Rows are points. Each copy is the shape, with its points in the same order, turned, moved and blurred by noise. Some copies are also mirrored. Which?
(in the rows, 128 means zero)

Shape, 6 rows:
[[182 165]
 [170 106]
 [ 76 151]
 [148 117]
 [103  79]
 [144 170]]
Copy 1, 6 rows:
[[146 188]
 [166 139]
 [ 63 113]
 [136 131]
 [134  61]
 [116 165]]
Copy 1 is: only turned
Copy 2 (6 x 2):
[[172 169]
 [165 106]
 [ 71 147]
 [143 123]
 [ 99  78]
 [133 177]]
Copy 2 is: only turned
Copy 3, 6 rows:
[[187 149]
 [168  86]
 [ 81 145]
 [151  99]
 [ 99  70]
 [152 155]]
Copy 3 is: only turned

Shape, 8 rows:
[[ 98 165]
 [174 136]
 [114 181]
 [100 167]
 [175 112]
 [ 91 137]
 [ 59 104]
 [174 142]]
Copy 1 (8 x 2):
[[172 150]
 [ 89 112]
 [143 162]
 [166 152]
 [ 79  92]
 [169 120]
 [196  84]
 [ 79 118]]
Copy 1 is: mirrored
Copy 2:
[[132 179]
 [148  97]
 [151 173]
 [128 173]
 [132  85]
 [101 165]
 [ 50 180]
 [161 102]]
Copy 2 is: only turned
Copy 3:
[[102 142]
 [154  79]
 [ 91 122]
 [ 89 138]
 [162  77]
 [131 146]
 [143 187]
 [148  76]]
Copy 3 is: mirrored

Shape:
[[149 105  86]
 [ 73 151 111]
 [126 119 142]
 [135 164 172]
 [188 167 141]
 [ 71 171 109]
 [ 98  67 157]]
Copy 1 (7 x 3):
[[110 101 172]
 [ 92 170 112]
 [145 129 124]
 [175 171 129]
 [182 154 186]
 [ 90 191 116]
 [134  85  78]]
Copy 1 is: mirrored
Copy 2:
[[139 128  87]
 [ 68 165 121]
 [112 123 146]
 [131 138 187]
 [181 146 163]
 [ 72 184 122]
 [ 71  64 139]]
Copy 2 is: only turned

Shape:
[[137  90  96  21]
 [158 177 147 132]
 [ 33 114 126 160]
 [150 129 161 171]
 [147  90 165 173]
 [ 86 141 126  85]
 [140 105 116 151]
 [158 115 124 153]
 [160 170 147 108]]
Copy 1 (9 x 4):
[[ 83 129  37 177]
 [157 170 156 125]
 [ 53 107 151  53]
 [136 124 184 123]
 [116  88 183 136]
 [ 71 157  98 110]
 [130  99 143 126]
 [143 107 147 120]
 [137 188 137 147]]
Copy 1 is: mirrored
Copy 2:
[[ 65  92  61  62]
 [182 164 129 117]
 [ 78 120 184 187]
 [191 113 134 151]
 [179  72 136 159]
 [ 79 135 145 111]
 [148 116 112 161]
 [169 116 106 152]
 [165 157 122  99]]
Copy 2 is: only turned
Copy 3:
[[196 159  50  60]
 [117 160 161 134]
 [ 62  67  69 125]
 [119 121 149 174]
 [144 101 124 183]
 [ 96 147  86  94]
 [145  93 138 146]
 [143 105 146 146]
 [128 182 143 124]]
Copy 3 is: mirrored
Copy 4:
[[145  43  69  65]
 [128 175 105 101]
 [ 59 101 141 189]
 [141 171 149 134]
 [156 143 164 147]
 [ 88  93  83 129]
 [124 120 162 116]
 [132 141 166 104]
 [129 163  95  91]]
Copy 4 is: mirrored

Shape, 12 rows:
[[ 62 135  72  86  64 143]
 [140 121 127 127 105 109]
 [117 121  74  96  88 107]
 [ 96  67 168 158 186 137]
 [ 94  82 100 141 116  95]
 [138  85 150 143 159 150]
 [100 142  79 100  67  86]
 [179 168 166 183 103 169]
 [144 156 141 201 123 140]
 [115 112 163 137 199 128]
 [ 86 116 120 123 132  72]
 [101 119  40 101 129 148]]
Copy 1:
[[112  92  53 130 132 194]
 [149 123 124 149 121 118]
 [136 108  68 161 139 138]
 [126 106 188  69 171  85]
 [149 100  92 101 143  99]
 [139 100 183 123 161 105]
 [138 129  47 149 114 147]
 [202 136 205 160 109 167]
 [210 146 174 120 131 150]
 [122 147 185 102 177  99]
 [128 149  94 102 139 100]
 [137  96  74 147 202 163]]
Copy 1 is: mirrored
Copy 2 (12 x 6):
[[150 117  59  27 143 144]
 [164 124 110 132 125 121]
 [189 130  79  88 155 139]
 [ 75  88 155 165 166 108]
 [142 114  81 127 176  93]
 [120  82 146 162 137 132]
 [194 157  74  73 144 122]
 [146 131 123 178  39 170]
 [117 149  98 177  79 156]
 [103 119 183 159 159 134]
 [141 159 124 107 168  95]
 [161 110  73  81 186 184]]
Copy 2 is: only turned
Copy 3, 12 rows:
[[ 90 157  55 131  43 138]
 [160 118 123 142  92 127]
 [149 129  61 128  75 138]
 [ 95  63 151 175 162  99]
 [131 104  79 186 109 126]
 [124  71 142 139 127  89]
 [147 159  67 144  66 158]
 [166 142 198 128  72  52]
 [158 148 165 168 104  55]
 [111  97 159 139 176 106]
 [133 132  99 175 128 159]
 [114 129  33 114 107  95]]
Copy 3 is: mirrored
Copy 4, 12 rows:
[[138 181  79 115  78 168]
 [111 100 111 128 118 109]
 [139 120  74 105  87 132]
 [168  98 200 179 125  92]
 [164 123 106 148  96  90]
 [138  73 169 168 120 122]
 [126 150  59  92  98 119]
 [ 57  80 125 176 186 147]
 [104  98 113 178 190 119]
 [162  88 195 137 153 107]
 [156 133 120 105 120  78]
 [191 116  82 122  97 173]]
Copy 4 is: mirrored

Shape (12 x 6):
[[141 103 186 144 121 172]
 [114 121  72 148 150 121]
 [ 82 151 159 152 126 174]
 [199 134 142 133  95  73]
 [157 145 165 160 172 122]
 [146 128 123  86 160 151]
 [169  75 186  62 129  93]
 [111  71 193 125 112 151]
 [104 164 144  93 119 122]
 [109 134 182 147 116 107]
 [157 131 136  96  74  83]
 [ 71  68 181 166  83 156]]
Copy 1, 12 rows:
[[118 185 121 151 161 156]
 [106  85 134 141 113  91]
 [ 66 175 145 130 107 152]
 [201 142 185 158 141 103]
 [125 132 173 168 164 162]
 [140 112 126  92 153 149]
 [186 177 142  92 217  98]
 [106 209 106 125 180 109]
 [117 155 174  83 116 124]
 [111 185 180 145 140 109]
 [191 168 168 115 127  87]
 [ 72 228 110 161 138  90]]
Copy 1 is: mirrored
Copy 2:
[[168 104 139 138 125 171]
 [ 68 152  95 143 130  95]
 [ 88 132 171 129 101 171]
 [185 167 148 189 149  75]
 [135 140 147 148 193 139]
 [135 141 124  82 140 107]
 [204  82 151 111 144  60]
 [153  65 146 137  99 141]
 [114 145 186 107 115  91]
 [124 111 185 158 128 128]
 [165 150 163 159  99  56]
 [120  58 149 168  61 164]]
Copy 2 is: only turned
Copy 3 (12 x 6):
[[155 119 189  92  99 155]
 [149 106 104 163 173 150]
 [ 93 123 187 136 131 157]
 [208 176 126 112 133  82]
 [185 155 194 136 160 157]
 [152 153 120 105 143 190]
 [196 156 128  19 148 137]
 [138  95 179  57 119 143]
 [106 172 136 103 161 137]
 [137 139 189 103 158 108]
 [157 173 107  85 136  84]
 [109  56 190  81 115 112]]
Copy 3 is: only turned
Copy 4 (12 x 6):
[[144  80 157 199 137  95]
 [113 136  78 144 148 162]
 [147 153 165 192 161 125]
 [145  89 102 101  75  77]
 [187 100 106 149 157  99]
 [146  77 139 135 145 170]
 [109  21 158 100 137  92]
 [ 98  75 170 185 157  84]
 [140 136 170 114 137 137]
 [135 129 149 143 153  73]
 [110 103 144  93  81 102]
 [ 72 125 166 215 157  71]]
Copy 4 is: only turned

Shape (12 x 8):
[[157 202 143 119 153 105 107  99]
 [ 28 123 108 117 129 121 106 122]
 [ 88 180 122 112 159 200 176  91]
 [151 120 132 107  17 116 127 146]
 [147 125 136 106 164 124 131 172]
 [140 120 144 101 122  98 113  91]
 [107 138 147 116 170 101 141 157]
 [110 223 138 123 163 101 115  98]
 [144 166 133 117 145 217 116 160]
 [161 126  47 121 146 154 126  85]
 [131 167 130 118 159 101 123  98]
 [137 138 136 181 128 158 110  91]]
Copy 1:
[[126 160 180 102 168  90  90 130]
 [ 52  90  99 142 124 105 133 184]
 [ 64 171 140 136 209 129 186 154]
 [137 106 169  55  73 182 149 171]
 [106 176 137 129  89 110 140 103]
 [112 113 143 100 133 142  99 110]
 [ 86 140 146 140 106  83 143 108]
 [100 145 176 113 185  58 104 149]
 [ 90 232 153 133 134 149 150 169]
 [160 165  72 114 174 144 134 142]
 [113 137 147 117 161  93 109 120]
 [140 143 160 168 158 158 115 163]]
Copy 1 is: mirrored
Copy 2 (12 x 8):
[[126 125 183 197 189 171 132 140]
 [ 30 120 108 156 119 119 175 139]
 [ 82 139  89 165 214 211 187 155]
 [199 126 102 136  90 138 182  94]
 [121 132 163  91 165 154 127 153]
 [136 109 125 159 181 117 144 108]
 [103 134 165 117 170 125 156 169]
 [104 128 183 218 177 168 154 152]
 [110 127 127 107 162 249 136 149]
 [119 181  78 162 169 164  86 116]
 [116 129 155 181 186 146 141 152]
 [130  97  84 177 150 179 103 169]]
Copy 2 is: only turned
Copy 3, 12 rows:
[[129 222 150 143 143 106 109 122]
 [ 99 134  68  45 158 116 113 114]
 [107 161 182  50 124 170 107 161]
 [124 133 143  93  82  40 182  56]
 [158 124 131 141 138  95 128 156]
 [110 150 148 129 167  82 122  86]
 [115 133 105 135 137 107 109 158]
 [104 233 123 118 139 121  94 142]
 [201 149 170  79  97 136 113 144]
 [151 166 171  89 192 142 194 119]
 [110 186 136 129 161 114 118 127]
 [142 162 143 119 126 168 130  67]]
Copy 3 is: only turned
Copy 4 (12 x 8):
[[144 145  97 124 100 108  66 159]
 [ 56 117  78 138 158 180 149 162]
 [136 192 104 153 197 173  92 120]
 [180  46 134  90 148 123 170 167]
 [101 151 117  95 126  85 148  99]
 [118  81 117 133 119 101 105 138]
 [ 81 162 123 103 123 110 136 129]
 [128 181 103 124 111 124  73 192]
 [174 171  85  81 140 162 122  79]
 [159 133  75 213 128 121 144  97]
 [111 145 101 147 106 105  89 149]
 [140 115 139 146  97 175 100 117]]
Copy 4 is: mirrored

Shape:
[[ 97  81  44 115 101 111  69 121 119]
 [156  72  65 119  79 184  83  53 146]
 [141  93 115 111 128  73 128  67 125]
 [150 152 107  51 113 100 119 135 124]
 [131 113 207 116 121 131  63  96 119]
 [142 109 118 162 132 111 157 109  68]
 [ 93 106 122 179 163 164 112  64 125]
 [ 55 112 137 120 151 165 139 144 107]
 [119 132 139 165 170 107 126 131 115]
 [118 146 151  68  80 117 129  97 107]
 [209 117  99  99 159 169  91  75 117]
 [150 145 158  96 159 160 114  69 158]
 [165 116 140 153  92 142  82 147 216]
 [138  78 153 180  76 112 132 149 162]
 [112 134  76 189 154 179 116 131 119]]
Copy 1 (15 x 9):
[[ 62 191 120  94 162  21 120 112 110]
 [ 41 139 103  68 194  73  98 205 152]
 [ 61 106 130  92 151 106 112  82 135]
 [115 126 150  66 116 101 100 119  69]
 [110  51 104 123 103  67 147 146 152]
 [129 116 108 129 198 114 103  88 142]
 [ 93 137 115 156 154  88  88 134 213]
 [124 143 154 197 130  69 116 137 133]
 [145 137 127 138 130 101 121  91 172]
 [ 92  90 113 128 117 107 103 133  66]
 [124 101 144  38 175  89  66 167 165]
 [107  93 150  98 101 111  86 173 171]
 [101 160 106  65 100 113 187 186 159]
 [ 95 146  90 122 148 126 205 130 152]
 [139 191 107 135 160  80  89 148 186]]
Copy 1 is: only turned
Copy 2, 15 rows:
[[145 101 178 113  97 150  61  58 152]
 [ 71 114 183 208 105 153  72  64 154]
 [ 96 126 165 137 110 137  80 148  83]
 [181 114 107 176 131 118 109 129  90]
 [ 86 146  82 152 177 106  36 151 151]
 [122 159 178 120 105 124 132 185 148]
 [ 51  93 152 114 117 121 109 141 181]
 [114 131  82  79  93 113 126 127 174]
 [107 115 143  88 148 133 117 185 148]
 [142 138  99 152 108  74  96 112 102]
 [107  76 147 222 119 160  92 152 155]
 [ 71  81  80 188 137 115 114 149 126]
 [103 135 121 160 222 183 119  84 140]
 [ 98 198 143 120 194 179 124 110 139]
 [109  99 159 126 130 142 166 123 209]]
Copy 2 is: only turned

Shape:
[[141 141 148 158 147 175 121 121 108 142 102]
 [105 138 144 125 162 181 123 150 105 117  87]
 [133 118 138 115 168 164 146 114 130 132  90]
 [114 140 133 117 113 119 148 134 134 149 119]
 [106  99 127 177 141 167 119 179 121 120 116]
 [100 143 111 116 161 158 113 117 102 146 106]
 [130 108 145 115  86 179 151 134 108 146 106]
 [138 143 118 147 160 177 133 124 108 140 108]
 [213  95 143 148 110 169 152 167 104 114 102]
 [128 121 124 113 132 112 149 151 108 150 148]
 [ 99  75 139 113 159 171 124 118 103 116 214]
 [103  83 132 156 160 140 137 120 109 138 101]
 [107  95 138 121 150  62  77 150 173 124  99]
 [127 137 106 140 114 170 139 141 116  95 105]
 [111 117 142 135  61 172  94 122 101 105 109]
 [193  54  51 139 147 149  49 179 156 148  96]
 [104 142 138 135 153 136 106 124 165 136 113]]
Copy 1, 17 rows:
[[136 185 100 117  99 132 131 126 107  94 125]
 [124 141 100 122  74 164 154 138 115  80 116]
 [162 130 112 117  89 128 147 109 124  91 127]
 [127 129 120 141 162 141 144 122 127 103 130]
 [108 167  81 117  96 192 117 132 156 115 126]
 [124 146 148 138  88 143 155 133 116 112 115]
 [104 148  86 113 137 114 147 113 151  72 100]
 [137 170 110 115  88 127 146 138 118 112 135]
 [131 161   7  93 124 110 142 109 134 123 114]
 [132 124 118 108 159 146 144 136 135 137 109]
 [117 110 151  56 103 139  71 151 153 130  77]
 [139 155 129  99 100 172 135  85 143 110 125]
 [159 106 114 182 139 211 103  77 114 139 109]
 [ 86 137  82 126  97 132 136 128 130 108 146]
 [ 51 154  89 137 119 130 105  98 116  81  94]
 [153 165  53 192  72 140 113  88 182 204  79]
 [148 137 128 162 114 161 105 127 114  98 136]]
Copy 1 is: mirrored
Copy 2, 17 rows:
[[150 118 108 137 124  90 119 129 158 168 124]
 [146 135  86 130 112 123 168 112 157 174 118]
 [129 148  80 109 117  97 115  96 141 146 132]
 [113 133 124 120 123 123 131 146 122 110 135]
 [154 136 126 143 129 152 135 130 107 196 144]
 [132 131  83 114 107 128 124 139 151 152  94]
 [175 139 100 146  92  95 144 139 106 111 148]
 [144 106  95 128 132 104 122 114 145 164 110]
 [211 134 151 144 146  75 123  88 134 139 165]
 [135 124 151 116  97 141 117 120 125 111 123]
 [130 134 114 195  41 168  97  83 119 151 100]
 [126 169 117 126 107 104 114 121 104 186 116]
 [ 89 220 137 112 141 168 103 156 150 157 165]
 [158 129  98 154 155 117 148 111 122 138 113]
 [166 166 100 197 122 111 149 168 126 125 129]
 [221 192 118 107 176 168  29 138 133 170 153]
 [ 96 139  93 130 137 133 119 144 151 153 152]]
Copy 2 is: mirrored
